Each row is a point. The window is the flat piece filled in between its corners: a triangle in 3 columns, a solid with four corners in 4, and so on. A path goes straight from each point to the next, and from the last back to the first. List the points from which the path goes on through the window.

Window:
[[ 32 -14 -10]
 [  0  17 -13]
 [-46  20   5]]
Path:
(1): [ 24 -17 -18]
(2): [-46  17  -8]
(3): [-29  34  23]
(4): [38 -8 -4]
(5): [ 30 -18 -19]
(6): [ 26 -15 -34]
(7): [38 -5 -4]
(8): [-3 19 20]
(9): [-23   4 -17]
(10): [ 25 -38 -33]
(11): [60  3  7]
(12): [28  0  6]
Through the window after points: 8, 12

Window:
[[-21 -17 -54 -36  -5  13]
 [ 15   6  -3  -1  22   3]
 [-23  -3  60 -24  18  -5]
 [-13 -28 -24   7  41   6]
 [-11  22  -4  41  -2 -11]
 [ 16 -13 -31  -3 -57  16]]
Path:
(1): [ -4   3 -10  -8 -13  48]
(2): [-9 -3 -6  5 19 35]
(3): [  1 -17 -27 -13  21 -26]
(4): [ -8 -10  22 -17  -4 -12]
(5): [-18   7  32 -10  12  34]
(6): [-7 12 23 11 13 35]
(7): [  5  -5  12   6  13 -19]
(8): [ 13 -11 -27 -16 -26 -31]
(9): [  9  -7 -17   5 -27  36]
(10): [-22  11   0  10  24  31]
(11): [ -3  -7 -13   6  30 -42]
(12): [-13  -9  27 -11  15 -25]
(13): [-21   0  33 -11  16  18]
(14): [-16  -4 -15  -5  -9  50]
(15): [  9 -27 -25 -20   1 -27]
(16): [ -3 -11  -7 -17 -20 -17]
Through the window after points: 2, 4, 8, 12

Window, 8 rows:
[[-60  -8 -26 -25 -10  11  12  -6]
 [-11  25   8  17  -3  17  -9   7]
 [-34  -8  -8 -30  -4 -42  39   5]
 [  6 -10  19  -3  -6  31 -11   0]
 [ 21 -20 -15 -53 -18 -18 -18  18]
 [ 15 -20 -11  26 -14   0  -2   4]
 [ 12 -24 -26  -3  18  16 -20  -1]
 [ 24  -9 -17  15  -6  31  30   5]]
Path:
(1): [ 11 -10 -15 -36 -16 -12  -7   0]
(2): [  1 -21 -11 -33 -10  -9  -7  24]
(3): [ -6 -21   3  -8   1   9  -8  36]
(4): [  5   5  -8 -18 -12   2 -14 -29]
(5): [ 16  -1 -14 -10 -10   8  -7 -25]
(6): [  8 -17 -10  -3  -1  16 -10  20]
(7): [-14 -15  -9 -18  -5   6  -4  29]
(8): [  1  -3 -12 -22 -14   3  -2 -13]
Through the window after points: 1, 7

Window, 11 rows:
[[ -5  -2 -17  -3 -25 -27  18   4 -24  -2  -3]
 [ 15  -3 -24   7 -60 -24 -36  21  33   0  28]
 [  5  -4  14   2   8  19  10   9 -12 -28  18]
 [ 23  18  24  -3  19  27 -39  -2 -25   3  20]
 [-27   5   0   8 -11   8   6 -14   1   4   3]
 [-28  11  18  17 -18  -3   8  24 -14  12   8]
 [  9   6  -7 -35   8  19 -21  28  32   5  16]
 [-18   2   4  23  16 -31  17   1 -18  -2  -1]
 [ 13 -25  -7  13 -45 -43  23 -21   3  21  17]
 [  7  36   3  13 -10   8   2  21   1   0  -4]
 [  2  19   7 -49  -8 -35 -17  15  36 -19  19]]
Path:
(1): [ -4   4  10   6  -4 -14   0   3   2  -2  -8]
(2): [-14  20 -13   7  -2  -7  10   9 -11   0  31]
(3): [ -3  25 -17  -5   4  -4   5   0   1  -5  47]
(4): [  7 -15  16  -2 -14  -5 -10  10   5 -10 -20]
(5): [  5  -6   4 -17  -9  -7 -20  19  10  -7  -9]
(6): [  1  24 -15 -18   1   8   9   9  10  10  43]
(7): [ -6  19  -4   6   1   5  14  10 -10  -2  38]
(8): [-11  -7  22   6 -17  -1 -11   8  -4  -1 -14]
(9): [  6 -12   5  13 -23 -25   4  -2   1   8 -11]
(10): [ -3   6  -7   6 -23 -19  19  -2  -4  11  37]
(11): [ -5  25 -12  -7   1   0   2  18   3  -1  39]
(12): [ -5   3  16  -5  -5  11 -19  24   3  -4 -22]
(13): [ -5  -1  10   0 -12  11 -24  22   8 -12 -21]
(14): [ -2  32  -4 -12   5   3  -2  17  -3   2  30]
(15): [ -3  23 -17  -5  -5 -14   6  14   2  -1  51]
(16): [  8  -2   5  -9 -14 -11 -12  15  11   0   0]
Through the window after points: 1, 5, 7, 9

Window, 14 rows:
[[-21   4 -35   7 -33   9  -5   4   6   1   1 -11 -16  14]
 [-30  -9  28  21   2  11 -25  -1   7   2  -1  -4 -21 -11]
 [  8 -10  12  31  12  -7  -1  -5   4  -7  -8  -2   7  -9]
 [-17  13 -13  -1   3 -10   6  10   1  14  -1  12   4  -4]
 [ 19   6   4  -3   6 -10  11  -2  -3 -14 -10  -4 -10  -1]
 [ 15 -12   6  -6  14 -13   6  20  -5  -5  25   3   5  -6]
 [-14  -6   7  14  12  -8  -1  -3  -4   0  38   5 -18  -6]
 [-14   2  12  -1   2  -7   7  -3   0   0  30   0  17   0]
 [ 16   5  15  10   8   6  15   7 -13   9   4   7   8  -2]
 [ 31   5  17   1   9  -8  -6   0  13   0   6  16  -6 -16]
 [ -5 -17   6   4   7  -4  29   2  10   0  18   5   0  -2]
 [-10 -60 -11  -4   7  -2  29 -39 -11  20  -4  -7   1  15]
 [  7  -4  -4   4  10  -8  17  -3   9  12  11 -23   4  10]
 [-10   8  12  12  23  20 -13  -2   8  -4   3   9   0 -12]]
Path:
(1): [  6  -8   3   6   2  -2  12  -3  -1   1  11 -12  -1 -29]
(2): [  6  -7  -2   0   7  -7  15  -3  -1   3  12  -6   3 -10]
(3): [  7 -10  -1   4  11  -7  10   1   2   0  12   8   5  17]
(4): [  4 -10   4  10   8  -8  -1  -5   3   3   5   8  -6  14]
(5): [  0 -10   1   4   5  -2   3 -10  -5   6   3  -4  -2  -9]
(6): [ -5   1   8   9   9   5   0  -4  -1   0   6  -2   4 -18]
(7): [-1 -7 11 16 14 -3 -1  1 12 -6  8 11 -1 21]
(8): [  4 -12  12   9  12   0   4  -1   3  -4  11   4   0  14]
Through the window after points: 6

Window (14 x 14):
[[ -1  -8  -8   4  -8  -4  10  60 -23  41 -17  23  32 -23]
 [-41  26 -31  14  10  23 -15  -4  -5 -12  -4 -54  -9   7]
 [  0  -2  12 -30  29 -28   4 -10  -3  -8 -58  -4   3  -6]
 [ 28 -31   5 -19  -6 -16  41   5  22 -15  41 -22 -30  -3]
 [ 26  25 -20 -41  28  29  -3  36 -12  -8 -12  -3  -3  11]
 [ 13  34   7   5 -42  10 -16 -12  -7   9 -44 -29 -45   3]
 [-13 -15  34  14  10  21  14  -5 -10  -1  -6  19  38 -16]
 [ -9  18   3  -5 -40 -21  -1  15   8  16  22  21   5 -25]
 [-27  -4 -41  -5  -7  15  16 -13 -19  -9 -49  15  12  13]
 [  7 -14  26 -14  14 -18   6  -5 -23   3   7  17 -50 -12]
 [ -4 -45   4 -25 -25 -21 -15   9  23  34  36 -12   4 -36]
 [ -1 -28   9   5   9 -19 -12  -4 -35  -2  22  -9  27 -12]
 [ 12  27 -16  12  19   5  33 -19 -29  36 -12  42 -15  27]
 [  9 -10   3  15  14  -9 -22  15  37 -17  -1  34  16 -13]]
Path:
(1): [  7  -6 -12  -8  -7  -8   5  -6 -10   4  -1  -2  -3 -56]
(2): [  5   5  -8  -2  11  -1   9  -3 -16   4  -2  -4 -10 -33]
(3): [-28 -16  23  -8  -2  -7 -13  16   0  -1  -7   0 -13  46]
(4): [-12 -14  14 -18   0  -9   4  17   5   1  12 -12  -9  36]
(5): [ 15   0 -20  -3   4   4  19  -5   0 -11   4 -16 -14 -29]
(6): [ 27  11 -11  -3   2   7  20 -19 -11  -1  -3  -2  -8 -50]
(7): [-19  -6  16  -2  -8  -6  -7   2   1   1 -11   0 -11  32]
(8): [-10  -4   6  -8  -7  -3  -4  -1   3  -4 -11   2  -7  19]
(9): [ 13   3  -9   2   3   9   8 -15  -9  -2  -8  -6  -8 -36]
(10): [ 19  -2 -20   3   9   2   1 -10  -4   1 -21 -12  -6 -58]
(11): [-17 -16  29 -26  -9 -14  -5  17   0  -3   0   5  -3  24]
(12): [-23 -11  18 -10  -8  -5  -4  18  -7   7   6   8  15  38]
(13): [ 15   1 -27  -2   7   1  -6  -5  -3  12 -19   8  -2 -57]
(14): [ 18   1 -13  -4   4  -5  16 -12   2  -7   7  -1  -8 -34]
(15): [-5 -5  7 -8  2 -3  3 -2 -1 -2  2  3 -9 22]
(16): [-14 -15  23 -18  -4 -19 -11  21  14  19   8   3   6  39]
Through the window after points: 2, 4, 16

Window (14 x 14):
[[  1 -15  15 -20 -10 -10 -13  10  18  23  -4  -4  27  -5]
 [ 10 -10   7   4 -10 -13 -40  27 -17  16   1  -8  -7  -8]
 [ 11  15 -15   8   0  -8  24  -9  38 -13  -4  39  10 -14]
 [ 16 -17  35 -14  -2  21   8 -15   6  21  44 -12 -21 -19]
 [  0   1  23  14  -9   6   4  29 -17   8   2  15  20   2]
 [ -8 -18   8   5 -12  15  -1 -24  -5   7  48  -3   6 -13]
 [ -2 -22  -2   0  -6   7  -1  -6   2  33 -21 -12  -2  -3]
 [  4  43  -3   1   9   0  13 -17   4 -16  -7  15  25  -9]
 [-14   3  13   4   3  -7  13  -6  -3  34  49  -4 -11 -19]
 [ 24   3 -20   7  14   6  24  -2  16   5   6 -14  29   5]
 [ 13  -2  19  10 -18 -33  14   4 -16  -3  -5   3  19  -8]
 [ -4   6  21  27   1 -13  -5   8  16  -6 -12  -8  15  -1]
 [  6  -2 -15   8  46 -11  16 -15  13  -8 -17  24  26 -13]
 [-30 -17   9 -20   6  16  15   3 -19  -1  60 -28 -30 -13]]
Path:
(1): [  7   0  16   4   6  -5  -5 -10  -2   6  11   9  -1  33]
(2): [  5  -5   8  -5   5  -7   1 -14   9  10  10   7   0  12]
(3): [  3  -5   3  -1  -3   3   8   3   7   9   9  -8  12 -30]
(4): [ -3  -4   5   4  -6   6   6  -6   5   4  17  -4  13 -25]
(5): [  2  -9   5   4   2  -1   1 -17  -1   8  20  10   1  15]
(6): [  4   2   6   4  10 -14   0   4   2  12   3   7   5  16]
(7): [  6   4   0   5   3   0   9  12   7   6  -6  -9  11 -42]
(8): [  7  -6   6  -2  -1   6   4   3  10   2  -4  -6  17 -23]
(9): [ 4 -3  5 -2  3 -4  2 -5  6  3  4  8  7 13]
(10): [-3 -2 14  1  2 -3 -1 -5 -2 10 20  5 -2  4]
(11): [ -5  -3  11  -1  -3   1   9   3   3   7  14  -5   5 -34]
(12): [ -4  -4   6  10  -9   3   8   6  12   4   8 -11  15 -50]
Through the window after points: 4, 12

Window:
[[ 24  -1  60   6   0 -12 -21  -6 -28 -15 -15   7  18   5]
 [ 17   1  -6  -4   1 -10 -11  16 -15  -2   4   4  -8   7]
 [ -6  19  -6  11  -1  -5   5  18  17 -15   4  -9  -4  10]
 [ 13  -5 -15  -3   7   6  18  -3   9  -7  18 -10  13   2]
 [-24  15  -8  -4  15   6  15  -3 -16   3   8   8   1   9]
 [ -2   1   9   3  -1  17  -6 -11 -24  -2 -27  -1   4   5]
 [  5   1 -10   1  -3 -25   1  -1  18  11   8  -9   5  18]
 [  0   4 -12   2 -17  -6 -14  -7 -12 -10  21  -2  13   6]
 [  2 -37 -10  23 -26  -9  52  12  -7 -16  28  -5   7   4]
 [ 11   4 -10   6  -4 -18  -6  14  27  -1   3  18  16   1]
 [ 10  20   0   3 -25  13  18  -5  13   0  15  10  -6  10]
 [  2   4 -14  27   4   2  26  -9 -13   3  11  -6   2  -5]
 [ -7  31   4   8 -18   8  18  55  28  24   8 -10   9   2]
 [ 27  13 -13 -21 -11 -31  -7  -5 -18 -16 -16  -1  15  -1]]
Path:
(1): [ 19   8 -17  20  -2  -8   5  16  -9  -6   6  14  21  30]
(2): [  6   5  -4  -4  -4 -11   0   3   1  -2   2   0   1  -5]
(3): [ 2  6  2 -1 -6 -1  4  3 -2 -4  8  2  1 -4]
(4): [ 5  9 -1  9 -3  1  8  8 -6 -5  5  4 14 12]
(5): [ 13  15 -14   9  -8  -8   5  14   2  -8  -1   2  22  25]
(6): [ 1  8 -1  0 -3 -6  4  9  6  1  6 -1 -2 -2]
(7): [  5  -6   2 -16  -3 -12   0 -21   1 -14   9  -6 -10 -21]
(8): [ 16  -2 -14   9   2  -2   9  -2 -10  -9   6   4  18  20]
(9): [ 14  10 -12   8   3  -8   3  -2 -16  -9  -5   6  17  26]
(10): [  5   1  -4  -6  -4 -14   3  -8  -4  -5   4  -3   0  -7]
(11): [  1   0   0   1  -5 -12   6   6   4  -2   3   2  -1 -12]
(12): [20 18 -4  6 -2  2  6  9 -4 -4  0  2 17 27]
(13): [10  8 -8  6 -4 -7  5  9 10 -3  7 11 17 14]
(14): [  2  -3   1   3  -9 -13 -10   2  19   3  -4   0  -9 -26]
(15): [  4   0  23  -9  -3 -20  -9  -5 -10  -4  -4  -1  -1 -22]
(16): [ 21   6   9   4  -6 -10  -2   1 -17 -13  -6   3  18  15]
Through the window after points: 1, 5, 13, 15

Window (14 x 14):
[[-28  36   2  14 -42 -11  15  13 -18  -2 -12  -9  22  13]
 [-18  11 -34  10  27  -5 -49  21  13  12 -21 -36 -46   3]
 [ -3 -23 -42 -34  13 -26 -15  -9 -35  29  -4 -37  36  17]
 [ 41 -31  -9  29  13   8 -27 -19  -8  -4 -28  -9   0 -53]
 [  0  10 -36  14  12 -14  -1  46 -19 -27  10  15  -9  10]
 [-10  -6  -1   2 -26  20 -21 -14  18   7  -8  10  27  39]
 [ 30   6   1 -24   0 -15  31 -14  -4  21 -11  -7  13  23]
 [-18  18  18 -24  -6   2  14   5   2 -17 -16  -1 -20  -8]
 [-14  16  -7  -6 -47  40 -29 -10   1  17   8 -22 -16  40]
 [-27   1  10  20 -41 -60   3  44  -9 -17   6 -13   3   4]
 [-30  11  59   7  40  10   6   4  15  10  11 -36 -14   1]
 [-13 -14  -4 -22  -5  41   6  40  29  13 -15 -37  14  -5]
 [-17  33  -3 -14 -22 -20 -22  30   4  23   6  -2 -11  -4]
 [  0 -28   6  23  31  -7  28 -40 -53  30 -23  15 -13  -1]]
Path:
(1): [-24  -4 -42   9   0 -11   8 -13  10   8  21 -30 -23 -17]
(2): [-31 -20 -26   2  -8  17  14 -31  -6  -3  29 -21   7 -12]
(3): [ 19   9  16  -3   1 -15  -4  25 -15  14 -36   3   0   9]
(4): [  0  -6  17   3   2  26 -35  48 -18   1 -29 -15 -11  28]
(5): [-25  15 -19  -1 -23  -9   4  -7   9  11  10 -14   0 -10]
(6): [-39  26 -34   9 -11 -17  11  -9  -2  -2  25  -7  -7  -9]
(7): [  3   4   1   6  -2  -3  -1  28 -19  -5 -17   2   2  15]
(8): [ -7  14  21   3  -8   9  -9  13 -10  -3 -27  -4 -13  23]
(9): [-12  -1 -17  17 -12  -5   6  -6  -3  14   9  -5   2  -7]
(10): [-11   6   5   0  16   1  12  -7   1  11   1 -16  -5  -8]
(11): [ -2  -1  46   6  -6 -10  -4  14 -23  15 -22 -12   7  52]
(12): [ -7   3  -5  -7   4  -2 -25  24  -7   9 -20 -20  -1  17]
Through the window after points: 6, 10, 12

Window (14 x 14):
[[ -4 -13 -36  40 -14  -9 -20 -25  14  -4  24  -3  25   3]
 [-18 -18   8  18   1 -18  -9   1  -4  13 -38  29   5   6]
 [ 22 -16 -10 -16  -6  -4  24 -18  14  12  -5  -1  33 -10]
 [  2  18  18  33  26  23  32 -34 -10  15  24 -26 -27  -7]
 [  3 -11  13 -29   3  -6  -7  -8  26  33  22   3  20  -1]
 [ 21  11  38  47  -3  36  -2 -22 -17 -11  15 -23  -6   3]
 [-10 -32 -13  -5 -29 -11 -10  -5  -5  10   3 -14   5 -13]
 [ 36  -5 -11 -21   4  -7  -8  -8  29  25  -5 -18  -8   0]
 [ -8  28  -9  17   3  43   0 -39  -8 -27  23 -27  -5  12]
 [ 33   4  -3 -33 -18 -25   2 -18   1  33  11  20   0  -3]
 [ -6  -4 -17  21 -11 -28 -12  19 -16  -9   7 -19  32  20]
 [  3 -38 -29  13   8 -10 -32   3 -32   5   1   4  32  10]
 [  4   5  21  29  16   8   3 -60  -9 -34  27 -40 -10  12]
 [  0 -42  -8   3   1 -23   0  33   4  -6  -4  42   1  -2]]
Path:
(1): [ 12  -6  -6   0  -1  -6  -8 -13   2   4   7   1   7 -19]
(2): [  4 -21  -9   4  -5   7   1 -18   5   9   7   4   2  14]
(3): [  1 -42  -3   8  -3   1  18 -22 -14  10   8 -10   1  48]
(4): [  8  -7  -3   2   1  -5 -12  -8  -2   3   5  -6   7 -10]
(5): [  7  23   8   0  23  -3  -3 -17   5  -8  12 -11   5 -33]
(6): [ 16 -26   3  22 -14   5   4 -24  -6  11  13  -3   4  48]
(7): [  9  -3  12  29   3  18  18 -31 -10   5  16 -20  -8  20]
(8): [  3  16  13  17  18   8  -4 -23  -3  -9  17 -18  -7 -24]
(9): [  6   5   3  15   2   3 -11 -10  -2  -2  11  -9  20 -24]
(10): [ 16 -10   7  16 -10   9   8 -20  -3   4   7 -10   3  14]
(11): [ 10 -27   1  10  -8   6  18 -22  -2   8   7 -15   9  47]
(12): [  4   8 -13  15   3 -12 -20  -3  -5  -7   4 -11   1 -32]
(13): [  0  -5  -1   6  -1  -7  -5 -11   0   6   1  -6  11 -16]
(14): [  0 -34 -11   3 -19   0   6  -9  -2  11  -7   0  -6  30]
(15): [ -2 -21   6  17  -4   9  14 -16   1  12   2   1   4  39]
(16): [ -1  10   2  22  12  -2  -3 -17  -8   4   4  -7  -6 -25]
Through the window after points: 7, 9, 13, 15

Window, 14 rows:
[[  4   6 -24  -2  16 -18  -6  11 -13 -20 -17   8  27 -14]
 [-17 -17 -19 -11  21  -5  20   0   6  13 -12  -2 -22   4]
 [ 10  -8  10  -7 -17  -1   6  14   2  -9 -11  -2  18  -7]
 [ 23   0   2 -14  -8  -4 -17 -14   3   1  -5 -13  10  -5]
 [ 15  -3   8   9  -4  11   6  -3  -3  -1  13   4 -10  -1]
 [-19  -5 -15  11 -17 -60 -38 -13 -23  36 -17 -21  -9 -13]
 [  4   6  15   4   2  10  12 -11  -3  -1 -14   3   2   6]
 [ 15 -18   9  -3  13   0  11  -4  -8  -5   3 -20  22   1]
 [  3  -4 -20   5  -9   0  10 -16 -13  -6  12 -15  23  15]
 [-11   6   1 -21  -4  -9 -15   3 -18  -9  -4   7  17 -18]
 [  5 -13  13  -4 -12  -4 -23 -17   2 -20   4 -20  -5  12]
 [-10 -21  -2   3  -3  -8  12 -26  13  -4  12  -6   9  -1]
 [  2  -9  -8  -7  -1 -20  30 -17  -9  -8  10   2   3  10]
 [  2   8  14   0  -9 -14   3  -5   9   0  12 -23   8   1]]
Path:
(1): [ -1  -6  10  -8  10 -20   0   4 -10  17  -2   9  12  12]
(2): [  1  -1  -9  -2  -4  -3   6  -7  -6  -4  -2  -8   5 -10]
(3): [  0   5  -1   3  -3  -1   5  -5 -13 -18 -13 -20  -3 -17]
(4): [  4 -11  -3  -5   3 -10  -8  -3   7   8  -1   3  16   4]
(5): [ -8 -12  -6  -3   5 -10  -6  -3   1  18   0   6  -2  21]
(6): [  0  -4  -4  -7   2  -7  20 -12   4 -11  -5 -23  -1 -21]
(7): [  5  -1   6  -3 -14  -7  19 -12 -12 -16  -3 -25  -8 -18]
(8): [  5 -11 -11   2   9  -8 -11  -3   5   6   1   4  17  19]
(9): [ 5 -8  2 -8 -4 -6 -2  6  0  1 -1  0 16 -2]
(10): [  0   0   5  -4 -14  -6   3  -3  -8 -13  -9 -10   9  -9]
(11): [  2 -10  -4  -6  -2  -6   6 -10 -13  -4  -6  -9   6  -7]
(12): [ -1  -5  -3  -2   4 -12 -10  -4   3   0   1   5  17   6]
(13): [11 -9  2 -3 -3 -7 -5  2 -3  4  5  1 16 12]
(14): [  5   0   2  -4  -1   0  15 -16  -4 -19 -12 -27   3 -24]
(15): [  2  -5  -1  -5  -7 -12  10   4  -3 -18 -12 -17   1 -28]
(16): [ 6 -4  4 -2 -4 -4 -6 -1 -3  1 -3  2 17 11]
Through the window after points: 5, 9, 13, 15

Window, 14 rows:
[[ 10 -13  24  21  15   3 -13   4  -1 -49  -5   7   3  -5]
 [ 49  -9   9  13   3 -17   8  12 -17 -25  22  28 -31  -9]
 [ -8   5   1   9 -16  27   4 -21  -5  29 -24  12 -23 -10]
 [ 27  -1  25 -24  25 -37  17 -16  -4 -13  11   6  16   1]
 [ -3 -23 -52  20 -20  24   7 -26 -38  28  -3 -26  -6 -11]
 [ 36  28  18  15  35 -21 -16   7  22 -15  27   3   1  29]
 [ 37   6  -6   1  56 -14  32  10  22 -41   4  24  -9  -1]
 [ 35 -17  -5 -22  31 -26 -29  -2  20 -22   0  21 -14  12]
 [-41   1 -19  -8 -21  -2   1  13 -27  17 -15 -33 -34   1]
 [-57 -10 -18   3  23  -6 -11 -20 -42  36  12   1 -25  -6]
 [-43   2 -37  26 -18 -26  -5  -1 -22  46 -26   8  12 -10]
 [ 22  39 -10 -14  13  -9 -19  -4   0 -33  14  22   8 -15]
 [ -9 -26  -6 -25  48  -6  -5  35 -22  53  17 -10   4 -36]
 [-60  -4 -26   6 -46   3  -6 -14  17  18  27   4  -3   5]]
Path:
(1): [  0   3 -22   6  11 -22  -6  -8   1   3   6  -9 -27 -22]
(2): [ 11   3  -8  20  21 -24   5 -13   5 -11  -2  -5 -17 -30]
(3): [ -2   0 -14   0  14  -3  10   9  -4   3  -5  22   3  10]
(4): [ -1  -6  -6 -20   1   7  -6  12 -34   9   9  40   0  17]
(5): [  7   5  -3   6  20 -11  -4  -1   6   2   4 -10 -11 -24]
(6): [ -2   1 -15  13  19 -22  -9   1   6  10  -4 -20 -14 -40]
(7): [-12 -12 -13  -4   7  19   5   8 -24   8   6  27 -11  22]
(8): [ 18  -7   4 -19  24   3  -4   7  -4 -10  13  16  -2  17]
(9): [  0  -3  -8  19   8 -22  -3 -19   9   0   2 -11 -28 -42]
(10): [-15  -3 -15   7   6 -11  -2  -2 -11  13  -5  -7 -16 -20]
(11): [-19   1 -10  -8  -8  -8  -2   1 -32  17   4  14   4  26]
(12): [-22  -1   4  -7  16  -4   9   4 -24   4  12  12   8  23]
(13): [  6  -5  -6   6  13 -16 -14 -17   4  -3   6  -1 -17 -21]
(14): [  3   8   8  35   4 -31 -16 -15  29 -12  11 -21 -11 -36]
(15): [  6   0  -3  -6  18   0  -5   7 -11  -1  12  15  -2  18]
(16): [-11  -9   1   7   2  18  -5  13 -17  10   2  26   4  20]
Through the window after points: 2, 4, 10, 12, 14
